Each point is reached from the start by the listed moves, each made 0, 1 or 2 times, or once backwards (-1), plus a little noise. Is the number of moves made odd or even? Then give how often each move was made.

Moves:
(1): [ 2 45 -5 21 24]
(2): [ -8  15  22 -46  22]
Start: [-4 -1  9  1 -3]
Points:
[ -9  14  32 -45  19] -> odd (0, 1)
[-10  59  27 -23  42] -> even (1, 1)
[  1 -60  -7  25 -49] -> even (-1, -1)

Moves:
(1): [ 12  17  20 -10  -4 -22   5  12  12]
(2): [ 15  13  -9 -15  11   6  -9   5   7]
(3): [-5 -3 -1  1 -2  1 11 -2  2]
(4): [ -8  18  10  -2 -11   4   9 -19  11]
(5): [-1  4 -2  1  4  2  3 -7 -7]
(6): [  3  -5   4 -10  -3 -15   2  -5 -11]
Start: [ -5  -3  -1 -14 -12  -6  -6   5  -7]
Points:
[-16  25  25 -37 -34 -26  20 -52 -14] -> odd (0, 0, 0, 2, 1, 2)
[ 27  50  46 -60 -27 -57  15  13  33] -> odd (2, 1, 1, 1, -1, 1)
[-41  13  29  -3 -52  -6  27 -34  16] -> odd (0, -1, 1, 2, -1, 0)

Moves:
(1): [ -3  -4  -3   0   2   1   0   3   7 -10  -4]
(2): [ 2 -2  1  4  0 -4 -3 -2  5 -1  4]
(3): [ 13   4  -6  10 -11  -5  -4  -9  -2  -3   8]
(4): [ 1  2 -6 -3  6 -3  2  2  0  0  1]
(5): [ 1  2 -1 -8 -7  5 -4 -3  2  8  7]
(6): [ 1  0 -3  1  6  9 -9  6  2  2 -1]
(7): [  8  -4  14  -8 -10   3  -2   1  -1   4   9]
(8): [  2  -6  -5  11   0  -4  -9  -3  -9 -11   2]
(9): [ 7 -5 -1 -1  3  1  1 -9  7  0  4]
Start: [ 4 -2  3  1 -5  3 -3  1  3 -3 -1]
Points:
[ 31 -17   8  15   6   4 -36   9 -16 -14  24] -> odd (-1, 1, 0, 2, -1, 2, 2, 2, 0)
[ 60 -13 -22  21 -19  14 -44 -28  -5 -15  40] -> even (0, -1, 2, 1, 1, 2, 1, 2, 2)
[ 24  -8  -8  -8  -5  17 -43   5  11   7  34] -> even (0, 2, 0, 2, 2, 2, 1, 1, 0)

Moves:
(1): [  5   0   6 -10   0  -2   7   4   7   7  -4   9  -1   1]
(2): [-4 -3  6 -2 -3 -4 -3  2  3 -7 -4  6 -1 -5]
(3): [ -3  -8  -2  -4   1 -11   1  -3   8   7  -4  -8  -5  -9]
(4): [ -5   0   4 -10  -1  -5  -3 -15   2   0 -12  -4  -1  -9]
(5): [ -8   2  -2  -6  -4 -11   3 -10  -8   2  -3   0  -5   6]
(6): [-5 11 15  5 -9 -5  9  6 -4  0  8 10  4  6]
(7): [-7 -3 -5  7 14 -2 -1 -3 -6  7  3  3  3  4]
(8): [-4  2  4 -4 -2  0 -2 -7  4  2  1  1 -2  5]
(9): [ 1  1  1 -7 -1 -4 -3 -5  0 -2  7  4  4 -4]
(10): [ 0  3 -5 -3  8  7  5  2  2  9  2 -4 -8  3]
(11): [ 0 -6  6 -1 -1 -1  5 -2 -2  3  3  6 -5  4]
(12): [  5   7 -12   9   2  13  10   3  -2   5   3   5  -2   5]
(13): [ 4 12 -3  4  4  0 -2 -5  1  5 -1 -1 -6 -1]
(14): [  4   7   0   4   4   4   3  -6   7 -14   1  -7  -1  -3]
Start: [ 10  -7  -2  -1   4  -2   0  -7  -1  -4  -1 -12 -10   6]
Points:
[  7  13 -43 -11  55  -9  10 -60   7  35 -15 -21 -40  -2] -> odd (1, 0, 1, 1, 1, -1, 2, 0, 1, 1, 0, 1, 2, 1)
[  4   2 -21  -1  40   9  31 -11 -34  59  18  30 -32  41] -> even (1, 0, -1, 0, 1, 0, 2, -1, 1, 2, 2, 1, 1, -1)
[  7  34  27  12  25  11  35   1   1  -5  21 -10 -15  36] -> even (1, -1, -1, 0, 0, 2, 1, 0, -1, 2, 0, -1, 0, 2)
